Each row of a before or after table is a point. One or more steps were done to the points. Then noise was added and the rows were shuffled. The steps act on columns, c1 being the first. What was done? A step turns or swaps two columns, mirrors them in a line or flattens them onto one, adds a multiple of one to another, or multiplies or shifts one. Angles are multiples of 10 degrees, from the lower column toward the higher: turns from -170 to 170, lines from 10 to 170 but not 90. Use the fewest steps. Two steps may share a column if one is a turn and the other turns, adds or multiplies; they go together, in the order done. Otherwise the lowest column goes first.

Before (9 x 2):
0: +0.39 -0.24
1: +0.49 +0.55
2: +0.17 -0.08
3: -0.73 -0.37
4: -0.18 -0.75
5: +0.23 -0.11
6: +0.75 -0.05
7: +0.26 +0.49
8: +0.59 -0.20
After, 9 rows:
0: -0.03 +0.43
1: +0.68 +0.23
2: -0.02 +0.27
3: -0.33 +0.67
4: -0.74 +0.10
5: +0.67 -0.40
6: -0.03 +0.15
7: -0.16 +0.63
8: -0.55 -0.06
Steps: turn c1 and c2 by 120 degrees

Before, 13 rows:
0: +1.61 -0.06 -0.06 +1.22
1: -0.21 +0.24 -0.05 +0.60
2: -0.12 +0.03 +0.04 -0.51
3: +0.67 +0.01 +0.10 -0.09
4: +0.50 +0.08 +0.73 -0.07
5: +0.14 +0.16 +0.39 -0.23
6: +0.50 +0.07 +0.22 -0.35
7: -0.25 +0.23 -0.21 -0.39
8: -0.18 +0.13 -0.34 -0.34
9: -0.24 -0.40 -0.07 +0.01
10: +0.40 +0.05 -0.11 -0.36
11: +0.11 -0.09 -0.16 -0.37
12: -0.18 -0.88 +0.32 -0.37
After:
0: +0.40 +0.05 -0.11 -0.17
1: +0.51 +0.06 +0.72 +0.12
2: -0.25 -0.40 -0.11 +0.19
3: -0.23 +0.27 -0.04 +0.79
4: -0.18 +0.13 -0.34 -0.14
5: +1.57 -0.04 -0.04 +1.43
6: -0.12 +0.01 +0.00 -0.32
7: -0.19 -0.90 +0.35 -0.16
8: +0.66 +0.05 +0.05 +0.12
9: -0.25 +0.22 -0.18 -0.22
10: +0.15 +0.13 +0.39 -0.05
11: +0.14 -0.11 -0.16 -0.18
12: +0.52 +0.09 +0.23 -0.13
Steps: shift c4 by +0.20

Before, 14 rows:
0: -0.01 +0.75 +0.31 -0.54 +0.06 -0.54 -0.65 -0.06
1: -0.15 +0.07 +0.48 -0.03 +1.24 -0.05 -0.24 +0.09
2: -0.13 +0.18 +0.24 +0.24 +0.07 +0.02 -0.21 +0.47
3: -0.50 +0.32 +0.27 -0.25 -0.31 +0.62 +0.45 +0.28
4: -0.03 +0.03 -0.13 -0.17 +0.63 +0.48 +0.51 +0.52
5: +0.27 +0.23 +0.45 +0.23 +0.15 +0.38 +0.34 +0.01
6: +0.22 -0.43 +0.35 +0.23 -0.68 -0.14 +0.23 -0.19
7: -0.82 -0.65 -0.44 -0.01 +0.23 -0.56 -0.09 -0.24
8: -0.35 +0.51 -0.56 +1.03 +0.09 +0.85 -0.11 +0.39
9: -0.90 +1.04 -0.22 -0.31 +0.06 -0.13 +0.48 +0.18
10: +0.42 +0.20 -0.67 -0.04 -0.22 +0.02 +0.19 +0.06
11: +0.12 -0.02 +0.60 +0.11 +0.65 -0.05 -0.72 +0.20
12: +0.56 +0.15 +0.04 -0.28 -0.01 +0.37 -0.24 -0.16
13: +0.68 -0.14 -0.04 +0.61 +0.34 +0.04 -0.76 +0.11
After:
0: -0.12 -0.37 +0.69 +0.24 +0.73 +0.26 +0.22 -0.22
1: -0.12 -0.13 -0.81 +1.06 -0.51 -0.92 -0.10 +0.42
2: +0.26 -0.32 -0.08 -0.54 -0.68 +0.51 -0.67 -0.02
3: -0.44 +0.04 +0.35 +0.22 -0.34 -0.15 +0.31 +0.00
4: +0.82 -0.49 -0.67 -0.32 -0.93 -0.37 +0.46 +0.18
5: -0.65 +0.34 -0.06 +0.62 -0.03 +0.36 -0.75 +0.11
6: -0.20 +0.56 -0.28 -0.17 -0.33 -0.46 +0.52 +0.53
7: -0.40 -0.29 -0.70 -0.05 -0.10 +0.17 +0.20 +0.05
8: -0.07 +0.54 +0.47 +0.11 -0.27 +0.09 -0.71 +0.22
9: +0.13 -0.07 +0.13 +0.21 -0.17 -0.10 -0.21 +0.46
10: -0.65 -0.12 +0.01 -0.31 -0.12 -0.02 -0.28 -0.18
11: +0.16 +1.00 +0.15 -0.04 -0.67 -0.04 -0.20 +0.10
12: +0.08 -0.44 +0.24 -0.24 -0.11 -0.81 +0.44 +0.28
13: +0.97 +0.53 -0.22 -0.04 +0.49 +0.06 -0.08 -0.24
Steps: turn c1 and c6 by 150 degrees; turn c2 and c5 by -120 degrees; add 0.5 times c5 to c3
